Every row gives one point. Each copy is the shape, with its points in the same order, turned, moved and blurred by noise. Some copies are also mirrored. Which?

Shape (7 x 2):
[[  5  18]
 [ 12 -65]
 [ 46 -34]
 [ 32 -49]
 [-10 -17]
 [ 12  12]
 [ -7  39]]
Copy 1, 7 rows:
[[ -3  27]
 [ 10 -62]
 [-29 -40]
 [-11 -47]
 [ 21  -3]
 [-13  13]
 [ -5  48]]
Copy 1 is: mirrored
Copy 2:
[[-19   5]
 [ 60  25]
 [ 42 -19]
 [ 51   5]
 [  5  30]
 [-11  -3]
 [-43   6]]
Copy 2 is: mirrored
Copy 3:
[[ 11  12]
 [-20 -63]
 [ 29 -53]
 [  8 -67]
 [-20 -17]
 [ 12  -1]
 [  3  36]]
Copy 3 is: only turned

Shape (8 x 3):
[[-23 -11 -11]
 [ 39  91  -7]
 [-13 -30  11]
 [-19 -15  24]
 [  1 -28  17]
 [ 12 -38 -54]
 [ 17 -19  24]
 [-26 -21  22]]
Copy 1 (8 x 3):
[[  9 -16  -9]
 [-50  92   1]
 [ 33 -17  -1]
 [ 24  -5   8]
 [ 43   4  -1]
 [ 25  -6 -73]
 [ 38  20   3]
 [ 20 -12  12]]
Copy 1 is: only turned
Copy 2 (8 x 3):
[[-18  15  -8]
 [ 80  41 -72]
 [-23  15  29]
 [ -5  40  17]
 [ -2  15  30]
 [-21 -40  -9]
 [ 15  17  23]
 [-22  29  22]]
Copy 2 is: only turned
Copy 3:
[[-14 -17 -28]
 [ 17   3  83]
 [-21  12 -42]
 [-36  13 -27]
 [-14  23 -37]
 [ 42 -18 -51]
 [ -8  37 -24]
 [-38   9 -37]]
Copy 3 is: mirrored
Copy 4, 8 rows:
[[ -7 -17  23]
 [ 33  93  -1]
 [-16 -32  -4]
 [-30 -14  -5]
 [-11 -26 -18]
 [ 47 -46  19]
 [ -5 -13 -31]
 [-34 -22   1]]
Copy 4 is: mirrored

Shape:
[[  0  32  38]
 [ 12 -33 -26]
 [-17 -38  49]
 [-26   8  49]
 [-23 -46 -18]
 [ 32  16 -31]]
Copy 1 (6 x 3):
[[-48   6 -27]
 [ 38   6  -4]
 [-20 -43  23]
 [-54 -15   6]
 [ 27   3  32]
 [ 19  40 -42]]
Copy 1 is: mirrored
Copy 2 (6 x 3):
[[ -5  15  67]
 [ 15  -6 -24]
 [ 37 -44  35]
 [  3 -17  60]
 [ 13 -44 -23]
 [  1  41 -12]]
Copy 2 is: only turned
Copy 3, 6 rows:
[[  8  23  29]
 [-22   1 -50]
 [-60   5  17]
 [-23   6  47]
 [-44 -27 -37]
 [ 21  17 -44]]
Copy 3 is: mirrored

Shape:
[[ -2  23  -6  27]
 [-23  -2  -6  31]
 [  9  -8  -8  30]
 [-14  -5  10   0]
 [ -1   2  -7   2]
 [ -2   3  10   0]
 [-14  -5 -22 -39]
 [ -4  76 -13 -56]]
Copy 1, 8 rows:
[[  0  -3 -34 -10]
 [-21 -19 -16 -14]
 [  3 -19 -12   8]
 [ -9   7   7 -12]
 [ -7   9  -7   3]
 [  2  13  -1  -8]
 [-30  40  10  17]
 [-10  95 -44  -7]]
Copy 1 is: mirrored
Copy 2, 8 rows:
[[-30  17  19  21]
 [-39  -3  -7   3]
 [-20  16  -6 -12]
 [-12 -22  -5  13]
 [ -6   1  -6  13]
 [  0  -8   4   9]
 [ 15  -9 -34  37]
 [ 36   8  26  91]]
Copy 2 is: mirrored
Copy 3:
[[ 23  10 -24   8]
 [  7  16  -4  27]
 [ 23 -12  -4  16]
 [ -6   8   1  -4]
 [ -2  -5 -14  -2]
 [  0   4  -8 -11]
 [-44 -14 -30  -8]
 [-25  21 -85 -53]]
Copy 3 is: only turned

Shape, 9 rows:
[[-12   4 -23  11   3  23]
 [ 29  47 -15  27  32  -8]
 [-10  25 -14  44  14  10]
 [ 13  14 -30   4  34  -1]
 [ 37  10 -20  29  -4  29]
 [-24 -16  58 -63 -32  45]
 [  4  -1 -31  -9  -7  23]
 [-21 -45  61 -50 -48  -7]
 [  3  39 -25   1 -21   2]]
Copy 1, 9 rows:
[[-11 -15  -6  21  -4  13]
 [  5  46 -37  30  24  27]
 [ -3  -3 -14  54  25  24]
 [  6   8 -28   6  22  35]
 [ 26   9 -17  37 -24  26]
 [-49   9  77 -35 -30 -29]
 [ -6 -13 -16  -1 -17   5]
 [-13 -14  73 -35   2 -61]
 [ -7  16 -35  28  -9 -18]]
Copy 1 is: only turned
Copy 2:
[[  2  15 -16  20 -14  30]
 [-27  66  14 -20  15  11]
 [-20  32  20  25  -7  25]
 [-26  32 -28  -6  10  24]
 [ -7  23   9 -16 -14  57]
 [ 95 -42 -29  23   0  -1]
 [  6  13 -34   6 -21  31]
 [ 59 -68 -20   1 -24 -35]
 [  3  47  -3   3 -39  21]]
Copy 2 is: mirrored
Copy 3 (9 x 6):
[[-17  10 -15  24 -14  25]
 [ 18   6   7  76 -13  -8]
 [-31  11   5  54 -18  10]
 [ 10  14 -11  46  10  11]
 [  9  36  21  41 -25  40]
 [ 13 -63   8 -59 -34  55]
 [  5  21 -16  12 -20  35]
 [ 10 -33  29 -84 -14  12]
 [ 13  15 -13  29 -46   5]]
Copy 3 is: mirrored

Shape, 11 rows:
[[ -9  10  -3  -6  24   1]
 [  0   4 -19   4  25   5]
 [ -6  31 -12  -4  25   2]
 [ -8   1   9   1 -95   5]
 [-26   4 -18  -4  15 -17]
 [  7  12 -18  -7  12   4]
 [ -8 -10  -9  -6  18   7]
 [ -1   1  -6 -29  27  -8]
 [ -2  -6  54  -2  28  -1]
 [  7   0 -16   3  19 -29]
 [ -1   7  -2 -14   4 -10]]
Copy 1:
[[  4  -8   3  -4   8  23]
 [ 19  -2  -2  -7  -8  26]
 [ -3   8  -6   4   6  37]
 [ -2  17 -50 -35  29 -72]
 [ 21 -16 -15  -8  19  27]
 [ 18  11  -5  -8   1  18]
 [ 20  -9   9 -20   1  13]
 [ 24   1  18   7  18  24]
 [-13 -34  31  20   2  -9]
 [ 32  -9 -16  15  -1  18]
 [ 15   1  -4   2  14   6]]
Copy 1 is: only turned
Copy 2:
[[-13  13   7  12  -9  26]
 [-13  -4  -4  14 -24  26]
 [-11  25   0   9 -19  37]
 [ 27   8  -1 -44  -7 -76]
 [-25  25  -7  25 -15   6]
 [  1   7   4   9 -28  17]
 [-21  -1  12  19 -15  13]
 [-10  16  20  31 -15  17]
 [ -7   1  18  11  45  27]
 [  1   6 -17  34 -12  13]
 [  1  15  10  18 -11   2]]
Copy 2 is: mirrored

Shape, 12 rows:
[[ 21  14  20  -6 -17  50 -24  10]
 [ 46  -3   0   4 -11  24 -17   8]
 [ -9  14  -1   9 -22 -15 -21   7]
 [  7   6   8   5  -6 -10 -20 -51]
 [  4  11  14  11 -22 -15  95  -8]
 [  0 -22  14   6  -1  34  -1 -15]
 [ -5  -4 -11 -22 -16 -19 -10   0]
 [  1   1  24   6 -19 -23 -21   8]
 [  2  13  -6  -2  12 -21  12   4]
 [  1   4  -8  -5  57 -22 -13   6]
 [ -5   9  24   1   7  37 -24   5]
 [-10  -5  20 -40  -7 -21 -14  10]]
Copy 1 (12 x 8):
[[-11  11  31   3   0  50   7 -16]
 [  4  -2  23  29  -1  32   5  11]
 [-11  -2  30  -3 -25 -18  -1 -10]
 [ 37 -24  15  -9  -6 -12  21 -23]
 [-19  33 -44   5   0 -40  70  20]
 [-13 -23   1  -6  23  19  15 -11]
 [ -3 -12  -7   2 -32 -13 -10 -13]
 [ -4   8  24   7  -3 -25 -10 -18]
 [  4   4  -5 -13 -15 -19   1  20]
 [ 22 -11  -3 -34   0 -13 -34  34]
 [-11   1  25 -24  12  29  -2 -13]
 [ -4  11 -14  -5 -16 -10 -30 -30]]
Copy 1 is: mirrored
Copy 2, 12 rows:
[[ 29  -1 -28  37  -1  -8 -28   5]
 [ 34  -9 -35  -2  17   0 -30  11]
 [ 10  16  14  -6   7  11  -2  19]
 [ 22 -12  20 -15  16  -6 -10 -38]
 [ 34  -8 -21 -56 -78  21  17 -32]
 [  2 -19 -28  12   4  -2   0 -20]
 [ -8   3   6 -25  -1  14 -23   7]
 [ 20 -12  23  -2   0  17  -2  22]
 [ 11  -6  -6 -44  -9 -13  -2  14]
 [ -6 -20   2 -46  15 -43   7  25]
 [ 15  -7 -14  30   1 -22  -4  14]
 [-17 -20  21  -7 -15   5 -26  21]]
Copy 2 is: mirrored

Shape, 13 rows:
[[ 15  48  46 -23 -12 -24  19  -1  23]
 [-43  -5  -7  -5 -13 -16   9   9  -9]
 [ 16  18 -18 -14 -35 -10 -28   7 -37]
 [-24   9  48 -64  -8 -23  13 -21 -27]
 [-81  66 -45 -57  62 -39  22  -8  -8]
 [-30  59  52  23  -6  35  22  -5 -25]
 [ 17 -13 -60 -26 -28  -6  23  -2  33]
 [ -1 -18  25  42  -3 -18  44  30 -14]
 [-47 -18 -10  -8 -26  -7  12   2  29]
 [-55 -36 -10  24  21  -3 -21  -3   4]
 [-30 -41 -34  20 -31 -55  25  21  22]
 [ 13 -10 -93 -11   0   8  12  -3  12]
 [  8 -31  -8  12 -50 -16  -8 -48 -14]]
Copy 1:
[[  3  23 -47  27  59   4 -32  35  20]
 [ -3 -17 -17  22  -3 -22 -24  15 -23]
 [-20  11 -29   8  16 -28 -21 -39  21]
 [-48 -13 -13  56  36 -27 -14  50  29]
 [-37 -33 -19 -54  35 -93 -44  72 -12]
 [ -2  27 -87  11 -21 -10 -11  52  25]
 [ -2 -46  -3 -22  37  14 -20 -40 -26]
 [ 28  30 -20  37   5 -14  31  17 -35]
 [ 11 -34 -17  22  -1 -11 -32  19 -26]
 [ -4 -12  26  -5 -50 -16 -16  25 -17]
 [ 12 -20  13  28  10 -15 -31  -6 -83]
 [ -2 -55  -7 -55  16  -3  -3 -33 -17]
 [-45  -1  -8  27 -12  30  -9 -36 -20]]
Copy 1 is: only turned
Copy 2, 13 rows:
[[ 21  51 -29  -3  -3  -1  36  10  -3]
 [-25  12 -26  10 -23 -21 -29 -23 -20]
 [  7  -6 -32 -33   5 -32 -19 -15  39]
 [-19  18 -80   1   1  28  10  -9  -3]
 [ 20 -14 -31   9  16 -14   5 -90 -88]
 [  3  69 -30  21  60 -13 -35  11 -21]
 [-25 -15   0  41 -25 -54  24 -24  23]
 [-18  13 -28  13 -26 -46 -41  59 -28]
 [-52  23  -4  34 -27 -14 -14 -34  -5]
 [-55  -1  28  -7 -14  -7 -42 -10 -30]
 [-53   7  -6  17 -69 -68 -14 -12 -16]
 [-14 -50  19  25  -6 -70  15 -41  15]
 [-73   5 -18 -18  -2 -36   1   0  34]]
Copy 2 is: mirrored
Copy 3, 13 rows:
[[ -5  17   9 -42  -7 -32  38  -7 -50]
 [-22  24  -3  19   9  -9  22 -45  18]
 [  3 -26 -29 -13  29  16  30 -16  24]
 [ -1 -14  41  -4  -1 -13  66 -68 -23]
 [-23  59  -4  52  47  38  23 -76 -85]
 [-21  52  19 -50 -42  32  19 -34   5]
 [-38 -25 -33  55  11 -22  13  21 -23]
 [  3  56  13  18   0 -29  29   8  35]
 [-43  21 -20  30  -8 -42  -2 -34   4]
 [ -8  27   9  32   6 -10 -36 -59  27]
 [-16  25 -42  52  18 -70   5 -13  21]
 [-30 -19 -29  73  27  16  -9  25 -12]
 [ 21 -35 -26  26 -41 -19  16 -22  36]]
Copy 3 is: mirrored
